Every row gives one point. Two turns around zero, p and q, are shown by what they do to some points. Write where each new point lands after one turn and then the other. Backwards means that the second turn is done in reverse. Each puzzle has new turns, and all numbers are rounded.
In the rows, 128 means zero.

Turn p:
[ 78 131 163] -> [ 82 164 110]
[173  86 116] -> [145  68 121]
[ 97 153  81] -> [168 172 114]
[165 142 152] -> [117 107 168]
Turn q:
[ 66 155 119] -> [122 113 194]
[155 151 119] -> [ 96 138 113]
[159 149 125] -> [100 144 109]
[ 75 138 167] -> [157 150 184]
[159 129 119] -> [113 130 100]
[154  46 119] -> [181  93  69]
Where do these land?
q, then p backwards: [146 169 121] -> [104 133 166]
p, then q backwards: [139 128 148] -> [119 142 112]
p, then q backwards: [ 85 158 127] -> [149 153 169]
p, then q backwards: [139 154 150] -> [105 156 130]
q, then p backwards: [131  31  95] -> [166  57  64]

Turn p:
[151 131  95  74] -> [159 168 118  84]
[119 109 141 101] -> [129 148 158 123]
[143 165 131  65] -> [122 196 110 104]
[ 90 122 126 203] -> [ 98  52 130 149]
[136 113 147 197] -> [131  76 124 180]
Turn q:
[112 128 142 127] -> [110 131 125 118]
[119 145 156 192] -> [ 78 150 140 174]
[114  82 135  59] -> [141  83  97  65]
[185  86  78  99] -> [204  81 110 141]
[127 197 155 131] -> [108 164 189 119]
[110 130 101 160] -> [129 160 106 152]
Where do these land?
p, then q: [ 88  93 181 144] -> [ 53 120 121 138]
q, then p: [167 139  92 177] -> [133  90  90 177]
p, then q: [129 106 146  77] -> [109 133 181 114]
p, then q: [ 85 116  91 114] -> [125  99 122  76]
p, then q: [185 158  89 162] -> [199 127 105 163]
q, then p: [151 156 182  78] -> [119 176 190 150]
p, then q: [ 91 128 115 144] -> [115 114  98 104]

Turn p:
[143 101 153 153 108  86 139 117] -> [136  98 137 169 140 151 162 131]
[144 126  65 128 143 124 132 110] -> [120 130 100  92 147 105 161 101]
[ 49 136 108 153 131 137 112 126] -> [ 86 171  78 158 115 119 110 134]
[120  65 158 134 142 138 137 136] -> [ 97 105 150 149 113 168 117  96]
[131 114 101 138  96 174 119  43] -> [133 131 100 117  48 106 184 105]
[174 143 139 129  78 123  87 202] -> [124  80 149  97 146 138 113 216]
[ 85 163 140  77 136 129 174 108] -> [162 209 143 133 126 137 117 111]
[102 115 142 149 110  98  72 119] -> [ 89 118 131 176 120 104 143 161]
[170 204 116 113 147 158 161 155] -> [197 135 116  69 150 113  86 135]
[162 114 159 107 188 115 148 164] -> [139 103 175 121 172 140  87  91]
Turn q:
[157 175  97 109 170  89 148 124] -> [171 115 152 120 156  93 187 133]
[110 159 133  91 176 157 105 168] -> [128 200 157 128 114 106 153 153]
[116 164 106 153 118 159  93 189] -> [155 166 114 174 100 121 117 183]
[118 112 172 165 139 107 172  82] -> [108  74 177 130 129 155 117  86]
[ 65  98  90 167 100 107 156 149] -> [106 111  90 209 121 150 140 100]
[169 129 126 146  91 171 165 107] -> [157 100 113  98 118 190 118 140]
[145 136 162  84 102 125  83  88] -> [124 130 117  62 108  88  95 114]
[115  88 167  91 151  73 117 139] -> [ 55 124 143 117 150  83 138 116]
[156  91  99 145 105 165 113 106] -> [147 134  89 114 156 166  88 126]
Where do these land?
q, then p backwards: [172  69 109 114 131 173 150 106] -> [128 115  88 122 124 125 188 187]
q, then p: [158 174 108 145 162 154 150 145] -> [171  87 145 105 137 155  95 130]
q, then p: [155  92 190 175  98 144 120 145] -> [ 52 123 141 130  96 128  89 161]
q, then p: [154 155 100 126 102 112 103 104] -> [121 104 148 102 159 115 166 123]
q, then p backwards: [ 85 139 109 102 135 135  91 124] -> [ 91 151 117 115 150 136 130  87]
p, then q backwards: [154  79 178 108 164 115 110  97] -> [ 87 147 164 161 164  92 156  97]
q, then p: [ 45 152 113 117 128  96 146 225] -> [157 136  31 176 159 190 135 161]
p, then q: [159 121 148 114 124 118 141 122] -> [112 118 145 101 134 147 119 137]
q, then p: [ 56 198 126 100 116 108 130 102] -> [181 126 121 158 121 149 212 154]
q, then p: [142 100 100 180 119 124 139 109] -> [100  86 115 117 109 108 119  91]

Turn p:
[118 141  94 127 149 116 115 148 146] -> [137 158 129 130 109 132 105 153 147]
[130 111 107 151 140 153 130 136 126] -> [142 106 144 128 140 138 110 148 143]
[125 150 128  92  87 155 122 119 139] -> [122 138 123  99 116 172 153 102 123]
[115 110 120  85 111 136 110  92 153] -> [105 122  95  96 112 145 155 121 160]
[150 139 114  92 103 132 148  90 159] -> [125 138  82 129 136 168 150 100 147]
[154 122 133 157 142 105 110 153  86] -> [145 127 166 144 133  82 104 111 127]
[138 127 180 179 150 118 123 151 121] -> [133 125 169 161 150  85 146 149 101]
[114 143 136 161 151 119 130 120  97] -> [102 128 148 143 146 108  99 135 110]
[130 122 144 134 173 124 141 160  99] -> [151 132 136 121 148  87 104 148 103]
[106 115 123 100  74 122 152 111 154] -> [118 106  86 128  90 164 153 113 120]
Turn q:
[142 121 107 135 139 172 118 146 121] -> [158 154 120 140 146 119 148 132 103]
[159 142 115 137 149 144 105 153 124] -> [157 164 132 126 142 124 130 101 114]
[114 141 110 130 127 120 103 147 131] -> [152 129 119 124 121 152 112 118 119]
[121 131 116 145  85 123 106 145 136] -> [159 111 127 150  95 145 131 116 128]
[106 125 114 148 139 109 122 126 106] -> [127 107 112 104 123 132 124 116 104]
[ 99 135 132 107 145 124 166 112 141] -> [ 89 123 120 129 140 130 100 160 128]
[118  99 111 123 134 107 111 140 152] -> [162 111 115 114 128 121 104 137 144]
[109 129 142 148  97 112 151 158 118] -> [126  95 160 142 102 131 119 129 104]
[129 132 225 135 113 170 129 113 131] -> [ 95 105 181 168 176 146 176 123 154]
[161 116 108  57 147 115 124  87 126] -> [113 177 107  82 122 118 133 160 178]
[151 138 128 143 133 112 174  80 122] -> [ 69 132 114 129 114  90 131 116 133]
Where do these land?
q, then p: [117 135 137 144 178 115 121 130 115] -> [107 137 111  91 142 105 113 130 143]
p, then q: [135 157 133 136 136 114 154 144 109] -> [121 136 125 107 128 139 147  93 112]
q, then p backwards: [119 120 108 136  94 107 145 152 135] -> [107 108 112 142 113 108 133 162 121]
p, then q: [128 157 141  76  95 116 112 144 135] -> [ 82 157 121 146  91 146 144 144 130]
p, then q backwards: [143 104  97 125 167 119  48 135 124] -> [187  95 149  82 128  85 136 123 157]
q, then p backwards: [126 102 140 138 102 105 134 104 122] -> [115  86 133 130 111 124 109 117 131]
q, then p: [101 112 145 144 126 178 130 148 124] -> [155 106 142 137 161  99 104 141 111]
q, then p: [127 107 134 131  98 146 108  47 118] -> [148 100  75 153 112 174 105 164 125]
q, then p backwards: [131 146  79 136 149 120 144  94 168] -> [122 130 101 103 155  76 155 101 122]
p, then q backwards: [131 159 136 112 111 158 143 143 118] -> [117 149 126 129 144 134 104 153  97]
p, then q: [136  97 138 116 144 120 155 150 126] -> [145 143 131 101 104  99 125 119 130]
q, then p: [141 139 149 142 137 139 141 144 142] -> [106 132 140 142 144 106 132 138 123]

Turn p:
[158 134 122 122 103  79 111 133 103 149  31] -> [173 178 192 140 146 128 120  77 149  76 129]
[124  94 140 130 148 145 140 106 121 117 151] -> [103 127 113 130 128 154 135 165 113 127 115]
[110 138 141 175 143 150 103 143 111 109 133] -> [123  98 126 168 140 130 141 130 154 154 100]
[106 124 101 131 142 138 133  48 155 133 131] -> [137 130  59 101 148 138 117 149 131  88 108]
[145 148 139 122 147 142 135 143 161 118  98] -> [119 161 127 114 121 111 146 119 167 142 131]
[139 130 119 140 111 130 131 132 109 174 135] -> [148 124 120 155 109 144 122 106 111 120 150]
[124 136  93 112 136 129 151 148 126 102 147] -> [115 136 121 126 130  83 123 138  99 146 127]
[ 95 122 104 115 129 129 122 149 131 161 133] -> [135 129 117 134 123 129  76 117 120 146 138]
[123 115  95 115 115 154 133 147 172 108 157] -> [120 121 108 101  85  92 110 147 120 150 112]
[113 130 192 118 100 134 169 142 105 101 142] -> [ 55  98 160 122 129 139 152 113 117 126 143]
[150 126 137 150 136  76 109 143 123 125 149] -> [167 118 156 121 143 143 155 125 107 156 123]
[149 138 153 107 125 130  99 102 119 139 128] -> [143 119 138 124 132 144 139 149 150 104 160]
Turn q:
[139 108 126  85 128 139 124  99 131  90 167] -> [124 129 135 116 141 174 129  93  83 113 145]
[101 141 122 158 114 106 102 126 160 112 148] -> [133 116  73 123 116 139  97 118 143 122 119]
[107 108 146 111 156 115 142 128  96 105 141] -> [136 141 150 125 144 155 123 152 117  84 126]
[ 98 129  88 121  96 140 120  75  91 130 132] -> [ 84 127 138 145 111 165 106 129  99 153  83]
[156 164 142 152 115 125 121 154 101  93 102] -> [122 107 106 151 151  95 171 126 136 103 100]
[120 129 139 135 111 171 125 166 111 151 112] -> [103 108 145 157 104 112 151 146 152 130 151]
[111 156 154 118 158 110 113 111 151 144 124] -> [162 155 129 143 135 135 104 106 161 127 123]
[125 138 146 126 132 106 128 147 124 156 153] -> [126 165 112 137 132 122 122 141 142 121 150]
[127 124  83 151 111 127  91 116 116 119 114] -> [122 107 107 139  93 119 122 128  98 140  91]
[149  98 137 123  97 142 150 141 129 133  98] -> [102 102 157 113 136  92 133 130 122 133 146]
[146  89 118  99 138 124 154 174 147 155 116] -> [132 144 159  84 106  94 142 139 126 125 169]
[144 107 150 155 162 122 139 145 145 190 119] -> [167 144 141 131 129  90 115 165 148 158 166]
[141 172 114 129 146 138 155  84 163  85 137] -> [152 116 113 101 164 171 150  90 138 154  97]
Where do these land?
p, then q: [121 139 114  91 137 108 110  95 154 124 165] -> [133 166 135 113 100 126 156 118  95 103 151]
p, then q backwards: [145 111 157 152 143  92 166 122 112 151 150] -> [154 132 106 101 137 156 133 103 112 105 173]
p, then q backwards: [124 139  78 128 125 172  99 163 102 145 126] -> [121 123 152 159 128 125  69 128 125 174 107]
p, then q: [151 127 139 124 122 160 103 146 126 134 135] -> [108 114 102 118 132 113 119 131 138 135 158]
q, then p: [ 85 161 162  98  97 100 137 126 150 114 106] -> [131 123 108  75 155 120 117 148 179 120 101]
q, then p: [152 116  95 142 134 137  85 157 104 113 118] -> [123 127 158 147 122 119 139 102  81 100 106]
q, then p: [119 117 140 175 144 137 114 117 118 128 152] -> [148 135 132 164  96 124 129 136 122 154 110]
q, then p: [140 110 142 134 177 127 168 120 128 115 142] -> [111 158 138 140 114 123 155 156 131 158 161]
p, then q: [107 152 131 112  92 104 158 148 179 121  99] -> [121 163 152 127 141 150  83  75 118 124 107]
p, then q backwards: [114 179 117 102  82 125 117 103 175 128  86] -> [118 129 155 111 120  88 132 170 193 104  96]
p, then q: [144 126 144 137 150 118 152  99  94 116 153] -> [129 125 143 119 131 151 161 177 137 119 124]
q, then p: [132  88 110 136 109 154 126 136 107 125 127] -> [106 108 155 148 123 146 107 125 102 132 123]
q, then p: [129  99 134 132 153 128 130 132 114 149 106] -> [132 120 164 128 122 141 150 119 129 147 140]

Turn p:
[176 132 139 110 148 102 119 138 150 112 127 117] -> [138  98 124 142 123 151 111 137 139 140  90  96]
[135 129 169 127 168 156  75 158 121 157 132 114] -> [115 132  85  88 154 182 148 127 113 117  97 122]
[128 136 158 109 107  73 154 109  94 159 114  86] -> [108 103 142 127 144  94 101 122  58 158 125 102]
[149 127 151 156  75 147 122  89 161 121 168 180] -> [205 164 149 116 116 115 114  77 148 122 113 148]
[ 83 129 138 121 103 115 135 116 121 111 111 163] -> [106 171 173 130 127 112 116 122 128 130 134 143]
[127 191  94 141 175 198 113 142 225  94 134 110] -> [161 170  47 156 147 133 158 173 226 139 119 110]
[ 91 114  92 130 136 125 128  99 145 114 168 147] -> [135 134 134 139 139  95 110 138 160  84 134 165]
[147 120 115 125 100 115 112 126 111  99 136  98] -> [141 122 128 155 108 135 110 127 105 102 142  99]
[114 126  85  93 105 158 148 116 101 172  87 183] -> [ 80 134 146  78  75  84 152 102 152 137 156 140]
[149 149 134 146 155  70 134 119  65 120 118  92] -> [118  88 151 157 136 118 153 160  59 122 104 102]
[125 116 104 134 109 101 141 184 116 154 123 134] -> [124 101 156  95 121 145 122 156 122 140 174 124]
[122  76 137 154 130 123 127 134 153 159  85 112] -> [119 123 104 119 105 153 104 141 105 168 135 177]
[118 118 149 117 154 183 156 133 101  93 158 130] -> [111 127 124 161 166 146 166  79 149 107 141 137]
Turn q:
[112 112 106 153 125 128 137  65 151 160 105 116] -> [135 115 146 167 154  83 129 109 110 138  89  97]
[101  98 165 108  95 135 170 133 148 117 161 141] -> [103 139 124 140  87 162 179 116 121 141  93 142]
[143 170 111 155 118 189 114 201 149  94 131 102] -> [108 158 139 110 178 197 125 127 144  68 169 118]
[165 141 112  93 137 148 150 113 117 149  53 134] -> [157  98  95 104 128 120  95  93  77 116 137  85]
[152 116  86 126 155 136 183 119  81 118 113 119] -> [178 136 110 114 120 100 160 145  89 106 153  95]
[133 162 162 128 149  98 123 117 127 133 123 129] -> [116 100 141  98 128 124 106 154 124 153 121 133]
[132 127 107 138 140 109 102 105 167 156 105 138] -> [138 102 151 137 152 101 105  93 146 145 120 118]
[133 105 145 162 142 113 114 204 107 108 117 137] -> [140 108  89 111 156 154 153 148 166 114 158 173]
[134 141 147 139  76 113  95 112 169 154 180 164] -> [ 78 165 146 117 125 122 115  96 178 167  88 139]
[106 177  54 109 194 127 140  79 142 106 142 104] -> [163 137 222 144 126 101 114 145  86 134 176  91]
[105 173 170 103 114 127 119 127 117 151 155 124] -> [ 72 133 128 124 103 146 101 155 125 160 127 121]
[157 112 143 116 152 103 122 176 129 147 117  82] -> [125  71 114 113 111 130 129 145 166  90 148 120]
[152  69 156 127 100  94 126 110 108 107 109 129] -> [144 114  91 121 105  96 138 122 128 107  83 176]
[ 96  91 121 132 105 107 115 145  86 117 114 137] -> [127 130  85 158 128 107 144 131 124 128 146 176]
[ 99 127 135 129 121 192 110 113 120 102 195 164] -> [136 213 140 160 117 176 124 143 135 154 113 136]
Where do these land?
q, then p: [187 160 166 146 198 156 125 150 148 114 133 129] -> [101 116  69 126 124 189 118  88 167 135 118  87]
p, then q: [147 188 115 106 142 127 117 100 145 113 113 134] -> [ 96  78 143 117 151 107 138 114 115  95 139 125]
p, then q: [104  97 143 136 107 171 108 101 106 134 143 124] -> [145 177 149 115 124 109 113 134  91 151 131 139]
p, then q: [133 173 142 140 146 126 127 140 150 155 108  88] -> [130 103 114 133 128 112 137 129 140 114 180  84]
p, then q: [ 96  83 174 135 104 148 141 135 138 132 101 176] -> [114 152 126 129 125 149  85 120 111 198 101 106]
q, then p: [ 81  90  58 108  91 126 149 128 153 111 142 107] -> [180 143 172 175 159  86 148 115  95 140 124 154]
p, then q: [ 51 108  88 111 110 110 167 120 106 143 166 140] -> [133 129 168 122  93 138 138 160 161 184 130 195]
p, then q: [138 107 174  93 113 127 138 128 126 126 142 128] -> [146 125 135 160 129 116  88 144 119 135 100 121]
q, then p: [150 177 137 142 175 110  77 151 125  94 114 116] -> [118 125 126 101 149 192 111 111 167  91  92 118]
q, then p: [172 155 114 169 203 108 112  84 141 134 101 122] -> [108  74 108 122 129 193  96 130 109 137  67 104]
q, then p: [106 131  61 109  58 143 128 148 128 157 161 162] -> [166 155 121 134 171  32 133 150 118 117 124 129]
q, then p: [127  82 118  92 110 124 123 151  98 151 118 130] -> [169 124 138 139  95  97 112 142 137 106 158 139]
p, then q: [163 159 146 157 143 133 158 129 103 100  98 113] -> [120 115  96 121 154 111 170 152 118 119 109  85]
q, then p: [137  82 156 147  92  84 122 129 125 127 154 123] -> [119 144 169 129 104 112 104 152 161 171 136 146]

Turn p:
[133 129 148 123  90 111 123 121 170 129 141 140 135 122] -> [147  99 108 137 114 150 123 134 160 131 145 112 147 119]
[148 164 162 118 131 151 132  96 105 106 134 148 151 120] -> [128 112 121 180 149 139 117 144 135 114 115 138  93 158]
[124 125 122 140 117 128 140 172 107 124 114 109 139 131] -> [112 161 119 140 135  98 142 130 118 141 137 121 142 111]
[141 103 124 122  94 152 133  93 128 100 135  92 169  85] -> [112 120  72 159 126 149 100 114 118 151  82 128 154 142]
[140 100 116 131 101 146 103 146 145 121  93 145 136 121] -> [114 139 103 128 115 146 111 109 130 162 161 139 120 104]
[171 156 126 143 123 129 127 139 127 116 105  97 151 140] -> [133 142 108 152 168 135 155 128 110 151 148 131 139 147]
[130 139 131 133 147 151 139 129 119 167 143 124 125 148] -> [131 137 135 121 112 127 164 148 117 108 120 148 117 139]
[119 114 135 136 129 134 143 123 132 114 131 141  99 118] -> [122 108 140 128 114 127 114 127 110 121 125 112 119 110]
[131  70 146 117 156 124 130 124 104 119 170 131 117 139] -> [ 66 118 156 105 116 139 118 152 133 115 101 116 133 135]
[ 91 137 129 121 108 119 134 104 148 166  98 100 158 120] -> [172 127  81 111 120 102 116 134 135 126 122 159 154 133]
[126 108 107 129 147 118 143 130 150 108 148 152 139 132] -> [110 130 138 120 109 139 114 105 130 105 143 103 138 147]
[129 151 130 157 160 108  98 170 145 155 113 142 105 134] -> [161 157 157  95 130 125 149 145 128 144 168 109 103 122]
[117 148 151  73 173 132 115 141 134 166 150 113  95 126] -> [159 140 196 118 112 138 130 171 138 123 108 161 140 133]
[154 138 135 114 117  90 156 134 110 131 110 152  89 105] -> [140 127 144 136 169 143 115 136 124  96 134 114 127  75]
[123 146  84 152 114 101 143 122  87 114 138 142 124 132] -> [121 135 124 127 160 105 148  82 134 101 111 102 113 116]
[ 71 120 103 139 142 154  90 104 138 111 126 120 116 175] -> [120  95 146  92  97  86 133  89 128 157 128 153 110 159]
Turn q:
[115 144 121 141 113 114 142 157 133 158 105 150 144 120] -> [118 108 141 146 107 105 131 138 118 121 150 147  92 130]
[118 126 136 146 138 159 131 110 141 156 143 159  53 109] -> [143 190 117 157  99 137  96 112 152 129 145 124 119  85]
[122 119 114 126 141 111 140 208 132  57 127 107 129 225] -> [ 83 105  62 142 143 169 201 195 133 126  90 160 141 155]
[136 117 124  74 125 139 140 114 118 126 110 123 141 146] -> [128 135 151 144 159 110 131 135 113 120 105 138 162 144]
[157 132 133 140 145 124 136 140 152 142 118 131 142  94] -> [124 100 129 131 128 120 105 110 124 162 143 143 117 113]
[122  83 156 146 128 129 106 120 140  97 126 140 147 122] -> [155 115 120 103 133 148  99 140 163 134 115 138 123 158]
[127 134 125 100 112 142 142 115 150 151 177 151 140 103] -> [151 126 176 125 131 127 132 120 144 119 151 142 146  83]
[118 131 162 144 145 120 144 124 140 122 133 117 142 152] -> [164 115  95 123 131 132 138 142 115 133 135 136 132 133]
[122 155 126 115 145 134 133 144  73  91 136 121 152 141] -> [107 109 125 107 121 131 138 170  94 116  98 101 154 123]
[132 122 114 130 116 115 142 117  83 148 130 102 126 100] -> [123 144 150 102 109  96 140 107 108 139 108 110 119 128]
[115 136 104 144 130 132 142 105 144 119 117 126 118 118] -> [136 137 129 142 148 131 128 125 130 133 126 105  97 115]
[113 120 115  98 135 109  83 120 136 143 121 113 107 119] -> [109 141 127 134 136 103 129 107 164 123 147 103 149 150]
[157 139 140 140 110  95 125 110 130 128 120 146 141 117] -> [144  98 147 137 109 144 122  99 116 134 130 123 120 146]
[120 136 139 139 102 160 106 117 143 139 121 109  80 111] -> [120 187 128 124 131 146 111 114 132 135 165 119 117 132]
[146 126 111 136 134 135 107 119 106 144 135 125 158 142] -> [116 110 123 104 134 120 121 105 116  96 113 132 132 126]
Where do these land?
q, then p: [132  98 112 123 142 117 116 142 128 121 113 103 115 153] -> [143 130 128 107 125 106 127 100 118 106 153 140 135 140]
q, then p: [153 160 140 179 149 116 166 139 134 132 132 103 101  65] -> [160 139 114 101 122 151 154 141 134 121  58 149 124  73]
q, then p: [158 112 176 119 109 113 154 129 123 149 110 135 118 138] -> [113 119  97 133 148 137 159 130 153 103 146 138  90 119]
p, then q backwards: [110 108 119 117 152 147 114 143 138 131 108 146 131 107] -> [134 122 150 148 114 152 125 133 115 145 120 138 110  99]
p, then q: [ 75 116 111 126 105 103 171 120 122 124 131 115 121 150] -> [150  85 155 122 139 118 144 125 149 146 104 103 124 167]
q, then p: [153 154 108  99 123 138 156 120 115 108 114 123 136 128] -> [117 148 117 123 140  94 117 164 109 127 116 132 106 132]
q, then p backwards: [ 69 114 128 110 131 188 119 104 136 119 151 124 138 145] -> [138 140 146 113 147  63 146 142 106 175 110 136 138 113]
q, then p: [158 154 122 144 155 130 135 148 120 117 143 146  87  97] -> [159 140  88 122 102 122 128 124 130 153  89 133 118 102]
q, then p: [ 79 106 174  96 129 115 114 141 110 124 136 109 145 120] -> [116 149 135 142 136 135 151 138 170 119 166 131 180 138]
p, then q: [122 146 133 119 143 130 101 117 170 153 144 144 152 149] -> [133 133 135 147 145 169 148 121 131 114 130 174 144 120]
p, then q: [128 153 107 109 115 129 109 145 108 161 109 119 124 145] -> [147 104 144 167 113 130 114 123 119 141 134 127 130  96]
q, then p backwards: [142 135 107 137 134 137 120  79 107 114 122 147 144 143] -> [134 135 112 130 138 111 157  94 118 115 144 137 112  93]
q, then p: [152 155 153 146 108 119 108 147 130 114 109 139 139 133] -> [ 87 115 127 127 100 117 149 122 139 137 114 146 111 120]
q, then p: [157 111 123 176 139 124 131 146 121 117 160 136 152 103] -> [128 123 124 118 106 158  92 121 130 134 117 165 131  84]
p, then q backwards: [132  97 108 119  85 112 106 101 159 137 138 131 114 142] -> [163 120 132 144 147 110 101 140 143 117 180 127 141 123]
